Rows are points. The points of each table are mixes of a few directions, plus a little noise. Count the directions of each table, and those that both share. Where both have some left over, give the other angles between the two spaces (their principal angles), to ten degrees, smallest first.

First (4 x 3):
[[-0.23 -0.68  0.15]
 [-0.38  0.10  0.09]
 [-0.12  0.33 -0.01]
 [ 0.75  0.26 -0.22]]
Second:
[[ 0.00  0.00 -0.01]
 [ 0.05  0.00  0.42]
 [ 0.07  0.00  0.57]
 [-0.11 -0.01 -0.98]]
Directions: first 2, second 1, shared 0; angles 80

First:
[[-0.82 -0.48  0.16 -0.99 -0.55  0.24 -0.05 -0.13]
 [-0.29  0.03  0.06 -0.37  0.18 -0.49  0.49 -0.36]
 [ 0.34  0.22 -0.37  0.13  0.33 -0.12 -0.24  0.02]
 [-0.28 -0.31 -0.05 -0.23 -0.55  0.53 -0.23 -0.09]
 [ 0.32  0.18 -0.38  0.55 -0.17  0.60 -0.33  0.29]
 [ 0.18 -0.10  0.74  0.25  0.21 -0.45  0.22  0.11]
 [ 0.17  0.53 -0.65  0.27  0.26  0.28 -0.18  0.54]
 [ 0.14  0.21 -0.02  0.30  0.21 -0.26  0.38 -0.16]
 [ 0.24 -0.28  0.51  0.09  0.08 -0.34 -0.07 -0.21]]
Second, 10 rows:
[[ 0.12  0.19  0.40 -0.03  0.02  0.01 -0.13 -0.33]
 [ 0.16 -0.20 -0.13  0.20 -0.05  0.03 -0.09  0.10]
 [-0.05  0.28  0.35 -0.18  0.05 -0.02 -0.02 -0.29]
 [ 0.28 -0.56 -0.52  0.47 -0.12  0.06 -0.12  0.41]
 [ 0.50 -0.44 -0.11  0.54 -0.13  0.09 -0.32  0.08]
 [-1.05  0.56 -0.30 -0.95  0.20 -0.19  0.74  0.27]
 [-0.49  0.07 -0.41 -0.34  0.06 -0.08  0.38  0.35]
 [ 0.02 -0.39 -0.54  0.21 -0.07  0.01  0.06  0.44]
 [ 0.65  0.09  0.80  0.36 -0.05  0.10 -0.53 -0.66]
 [-0.13  0.41  0.45 -0.30  0.08 -0.03  0.03 -0.36]]
Directions: first 5, second 2, shared 1; angles 60

First (9 x 12):
[[ 0.11  0.44 -0.41 -0.03 -0.20  0.59  0.53 -0.28  0.36  0.29  0.43  0.30]
 [-0.13  0.40  0.27  0.44  0.21 -0.19  0.26  0.26 -0.38  0.02  0.30  0.01]
 [ 0.07  0.15 -0.19 -0.08 -0.09  0.19  0.01 -0.11  0.32  0.10  0.09  0.00]
 [ 0.08 -0.66 -0.12 -0.45 -0.18 -0.02 -0.46 -0.20  0.22 -0.13 -0.54 -0.10]
 [-0.08 -0.81  0.14 -0.29 -0.04 -0.24 -0.19 -0.11 -0.42 -0.21 -0.51  0.08]
 [ 0.02  0.66  0.06  0.35  0.13 -0.04  0.00  0.20  0.24  0.12  0.40 -0.21]
 [-0.15  0.72  0.57  0.74  0.37 -0.18  0.09  1.01 -0.72  0.20  0.06  0.15]
 [-0.05  0.24 -0.10  0.12  0.05 -0.07  0.32 -0.35  0.15 -0.06  0.54 -0.12]
 [ 0.08 -1.14 -0.19 -0.74 -0.27 -0.08 -0.56 -0.46  0.22 -0.26 -0.78 -0.11]]
Second, 11 rows:
[[-0.22 -0.78 -0.09 -0.41  0.01 -0.35 -0.14 -0.87  0.34  0.05 -0.02 -0.48]
 [ 0.01  0.19 -0.16 -0.01  0.00  0.00 -0.04 -0.28  0.49  0.11  0.28 -0.27]
 [ 0.16  0.52  0.08  0.29  0.01  0.19  0.11  0.58 -0.28 -0.12  0.04  0.32]
 [ 0.12  0.67 -0.12  0.16 -0.09  0.51  0.06  0.43  0.24  0.41  0.01  0.22]
 [ 0.13 -0.13  0.57  0.45  0.19 -0.50  0.19  0.87 -1.58 -1.18 -0.17  0.60]
 [-0.18 -0.65 -0.06 -0.38 -0.05 -0.04 -0.11 -0.47  0.16  0.32 -0.31 -0.15]
 [ 0.00 -0.02  0.03 -0.02 -0.03  0.11  0.00  0.12 -0.09  0.10 -0.14  0.13]
 [ 0.09  0.10  0.19  0.24  0.09 -0.26  0.08  0.28 -0.50 -0.54  0.13  0.13]
 [ 0.13  0.62 -0.09  0.16 -0.08  0.50  0.06  0.46  0.17  0.38 -0.02  0.26]
 [-0.07 -0.03 -0.27 -0.18 -0.03 -0.05 -0.11 -0.66  0.80  0.25  0.33 -0.51]
 [-0.15 -0.51 -0.08 -0.31 -0.04 -0.08 -0.11 -0.48  0.23  0.24 -0.16 -0.21]]
Directions: first 4, second 3, shared 2; angles 40

First:
[[ 0.06 -0.34  0.20 -0.28  0.07 -0.03 -0.39  0.00  0.31 -0.05 -0.21  0.20
   0.56  0.67 -0.06 -0.46  0.51 -0.23 -0.01 -0.57]
 [ 0.04  0.46 -0.12  0.17  0.04  0.12  0.62  0.00 -0.49  0.06  0.26 -0.14
  -0.62 -0.77  0.00  0.56 -0.77  0.43 -0.03  0.86]
 [-0.44 -0.01 -0.56  0.72 -0.76 -0.33 -0.60 -0.04  0.24 -0.08  0.18 -0.50
  -0.38 -0.31  0.34  0.05  0.55 -0.54  0.23 -0.65]
 [ 0.25 -0.33  0.40 -0.59  0.30  0.11 -0.21  0.03  0.19 -0.03 -0.23  0.39
   0.73  0.84 -0.19 -0.50  0.31 -0.03 -0.08 -0.34]
 [ 0.53  0.37  0.13 -0.57 -0.19  0.34  0.18  0.06 -0.71 -0.03  0.47  0.13
   0.02  0.10 -0.15  0.11 -0.55  0.48 -0.03  0.49]
 [-0.21 -0.13 -0.02  0.21  0.15 -0.12  0.01 -0.03  0.27  0.03 -0.21 -0.03
  -0.02 -0.08  0.04 -0.01  0.15 -0.15  0.00 -0.11]
 [-0.10 -0.01 -0.26  0.22 -0.51 -0.12 -0.44 -0.01  0.04 -0.07  0.19 -0.22
  -0.07  0.02  0.15 -0.06  0.33 -0.28  0.13 -0.42]
 [-0.15  0.00  0.24  0.13  0.89  0.03  0.85 -0.03  0.15  0.16 -0.45  0.18
  -0.20 -0.48 -0.13  0.29 -0.52  0.32 -0.21  0.75]]
Second (9 x 20):
[[-0.45 -0.12 -0.51  0.15 -0.87 -0.31  0.76  0.03 -0.05  0.52  0.53 -0.34
  -1.36 -0.46  0.86  0.14  0.08 -0.43  0.52  0.20]
 [ 0.49  0.22  0.24 -0.11  0.14  0.28 -0.52  0.30 -0.17 -0.22 -0.06  0.16
   0.53  0.51 -0.53 -0.10 -0.26 -0.01 -0.29 -0.10]
 [ 0.63  0.02  0.01  0.08  0.23  0.22 -0.32  0.48 -0.06 -0.48 -0.34  0.42
   0.81  0.31 -0.76  0.49 -0.67  0.28 -0.15  0.26]
 [-0.25  0.00  0.41 -0.25  0.43  0.32 -0.26 -0.29  0.40 -0.15 -0.35 -0.02
   0.36  0.49 -0.35 -0.58  0.03  0.02 -0.23 -0.58]
 [-0.49 -0.59 -0.66  0.38 -0.42  0.34 -0.46 -0.09  0.82 -0.04 -0.11 -0.24
  -0.50 -0.25  0.48  0.08  0.01 -0.18  0.05 -0.63]
 [-0.46  0.06  0.27 -0.17  0.33 -0.47  0.71 -0.56 -0.15  0.26  0.04 -0.12
  -0.15 -0.44  0.36 -0.19  0.56  0.15  0.20  0.24]
 [ 0.39  0.27  0.05  0.02 -0.07 -0.12 -0.29  0.14 -0.53  0.12  0.33 -0.01
   0.10 -0.12  0.11  0.04  0.30 -0.02 -0.16  0.21]
 [-0.29 -0.13  0.09 -0.12  0.16  0.00  0.48 -0.13  0.31 -0.10 -0.28  0.07
  -0.03  0.13 -0.20 -0.04 -0.30  0.06  0.18 -0.02]
 [ 0.41  0.27  0.09  0.00  0.07 -0.25 -0.07  0.12 -0.58  0.06  0.24  0.07
   0.24 -0.19  0.02  0.19  0.24  0.11 -0.10  0.42]]
Directions: first 3, second 5, shared 0; angles 30, 40, 40
